Rows are points. Each copy is the shape, with its points in the same order, turned, moved and blurred by noise. Some copies are also mirrored. Which?

Shape, 7 rows:
[[ 37 -27 -37]
 [  9 -76 -55]
 [ 37   6  95]
 [  9 -18  -8]
 [ 30 -33  -6]
 [-28 -15  26]
 [  9  13  44]]
Copy 1, 7 rows:
[[ 33  27 -38]
 [ 12  80 -48]
 [ 74 -16  84]
 [ 19  22   0]
 [ 41  29  -8]
 [ -7  24  44]
 [ 32 -12  48]]
Copy 1 is: mirrored
Copy 2, 7 rows:
[[ 59  38 -24]
 [ 62  92   6]
 [  8 -64  63]
 [ 24  26   1]
 [ 48  21  13]
 [-20  23  26]
 [ -6 -23  16]]
Copy 2 is: mirrored

Shape, 9 rows:
[[ 11  -1 -48  -6 -28 -10]
 [ 12  -2 -27  16 -18   8]
 [-36  -7  -8  34   9 -18]
 [-15  -6   6  24 -37 -11]
 [-22   0 -19  -4 -36  15]
 [ 11   8   7   6  -9 -12]
 [  4   2 -20  -4  95   2]
 [ 10  50   1  -7  22 -27]
 [ -4  -2   3 -13 -35 -28]]
Copy 1 (9 x 6):
[[ 38 -10 -34  20 -26  25]
 [ 18 -17  -8  31 -20  17]
 [-27  -6 -25  26 -14 -29]
 [  9 -23  -3   8 -43 -18]
 [ -3 -13  -7   1 -40  22]
 [ 24   9   9  20 -10 -10]
 [-28  38 -13  46  74  11]
 [ 22  49   6  34  -4  -5]
 [ 32   9  -3 -13 -34  -8]]
Copy 1 is: only turned
Copy 2 (9 x 6):
[[-26  -8  -4  13 -43 -18]
 [-16 -13  20  -3 -32   9]
 [-17  32  22  22  18  10]
 [-13  -1  -1  30 -13  28]
 [-22  15 -14  -2 -38  20]
 [ 11 -10   4  12  -8   7]
 [ 16  20  36 -49  35 -53]
 [ 43  12   6  14 -10 -35]
 [ -3  -8 -32  33 -17  12]]
Copy 2 is: mirrored
Copy 3:
[[ -1  44 -18 -33 -50  26]
 [ 10  20 -16 -17 -28  34]
 [-22   1 -43  10 -14   0]
 [ -7  26 -15  28 -26  19]
 [-29  27   2  -5 -27  35]
 [ 10  29  -6  -3 -13  -2]
 [  0 -40 -30 -75  16 -31]
 [  2  46 -17 -34  21 -26]
 [-14  44   4   2 -37  -8]]
Copy 3 is: only turned
Copy 4, 9 rows:
[[-37 -32 -23 -16  -1  -1]
 [-18 -22 -23   8   2  16]
 [ -9  42 -16  -5 -10  21]
 [  1   8  -5  -2 -38  24]
 [-37 -14   3  -3  -9  33]
 [  4 -11   6  -1  -7   1]
 [  4  37  -8  -8  94   4]
 [ -4   8  22   7  18 -46]
 [-14 -12  15 -27 -32  -5]]
Copy 4 is: mirrored
